Each row is a point. The window is the flat piece filled in between its corners: a triangle in 3 columns, a solid with four corners in 4, and so on. A path goes straight from each point to the next, and from the last back to the first. After which points does the path pass through the window?

Window (3 x 3):
[[-0.14 -0.08 -0.20]
 [-0.15 -0.72  0.11]
 [ 0.21  0.58  0.06]]
Path:
(1): [ 0.53 -0.63  0.34]
(2): [ 0.41 -0.60 -0.08]
(3): [-0.44 -0.12  0.22]
(4): [-0.34  0.33  0.19]
(5): [ 0.78  0.66 -0.10]
(6): [ 0.22  0.26 -0.18]
(7): [-0.51 -0.01  0.21]
(8): [-0.51 -0.63  0.13]
(9): [ 0.14 -0.83 -0.14]
(10): [ 0.05  0.06 -1.10]
(11): [0.14 0.31 1.09]
(12): [-0.28  0.06 -0.20]
(13): [ 0.13 -0.22 -0.12]
(14): [0.47 0.47 0.13]
(15): [-0.49  0.46 -0.10]
(16): [-0.27 -0.26  0.09]
Through the window after points: 2, 4, 6, 10, 12, 14

Window (4 x 4):
[[-0.12 -0.28  0.12 -0.19]
 [ 0.98  0.71  0.62 -0.44]
 [-0.51  0.26  0.10 -0.03]
 [-0.23 -0.25 -0.12  0.37]]
Path:
(1): [-0.30 -0.20  0.08  0.40]
(2): [-0.03 -0.16 -0.25  0.15]
(3): [ 0.41  0.24 -0.43 -0.24]
(4): [ 0.39  0.68  0.93 -0.16]
(5): [-0.13  0.33  0.52 -0.21]
(6): [-0.41  0.45 -0.43 -0.23]
(7): [-0.21 -0.11 -0.45  0.33]
(8): [-0.18 -0.28  0.28  0.27]
(9): [-0.54 -0.12  0.66  0.39]
(10): [-0.19 -0.38 -0.65 -0.22]
(11): [ 0.11  0.49 -0.58  0.06]
(12): [-0.42 -0.01  0.90 -0.19]
(13): [ 0.19 -0.52  0.81 -0.12]
(14): [ 0.11  0.68 -0.45  0.20]
(15): [-0.01  0.33  0.04 -0.19]
(16): [0.60 0.30 0.86 0.58]
Through the window after points: 1, 7, 11, 13

Window (8 x 8):
[[-0.52 -0.80  0.30 -0.03  0.59  0.28 -0.15  0.26]
 [ 0.84 -0.52 -1.10 -0.23  0.19 -0.18  0.11 -0.30]
 [-0.68 -0.41 -0.26  0.74 -0.50  0.13  0.53 -0.59]
 [-0.59 -0.34  0.31  0.57  0.25 -0.27 -0.06  0.12]
 [-0.03  0.17  0.55 -0.08 -0.01  0.42 -0.58  0.14]
 [ 0.78  0.25  0.12  0.42 -0.94  0.50 -0.34  0.72]
 [-0.18 -0.09 -0.24 -0.55 -0.03 -0.14  1.14 -0.58]
 [ 0.29 -0.48  0.34  0.35  0.42  0.25 -0.08 -0.03]]
Path:
(1): [-0.07 -0.27  0.08  0.16  0.39  0.41  0.06  0.26]
(2): [ 0.20 -0.61  0.36 -0.19  0.12 -0.30 -0.52 -0.03]
(3): [-0.05 -0.60  0.63  0.06 -0.21  0.02 -0.16 -0.49]
(4): [ 0.08 -0.21 -0.40  0.07 -0.01  0.28  0.29  0.09]
(5): [-0.33 -0.37 -0.28  0.41  0.40  0.40  0.22  0.26]
(6): [ 0.25 -0.45  0.20 -0.19 -0.03  0.11 -0.10 -0.32]
(7): [-0.03 -0.50  0.43  0.38 -0.27  0.03 -0.02 -0.12]
(8): [-0.37  0.52 -0.45 -0.34  0.84  0.41  0.11  0.02]
(9): [ 0.57 -0.03 -0.64 -0.15  0.46  0.68  0.40  0.01]
(10): [-0.03 -0.87 -0.44  0.28 -0.42 -0.94 -0.23 -0.49]
(11): [ 0.09 -0.62 -0.13 -0.29 -0.73 -0.29  0.05  0.00]
(12): [-0.06 -0.34 -0.19  0.18  0.82  0.16  0.40 -0.47]
(13): [-0.54  0.11  0.38 -0.01  0.51  0.54  0.21  0.30]
(14): [ 0.44 -0.36  0.12  0.28 -0.54 -0.31 -0.79 -0.25]
(15): [ 0.32 -0.69  0.34  0.49 -0.50 -0.47 -0.14 -0.05]
(16): [-0.64  0.07 -0.47  0.27  0.36  0.88 -0.05 -0.16]
Through the window after points: 7, 9, 13
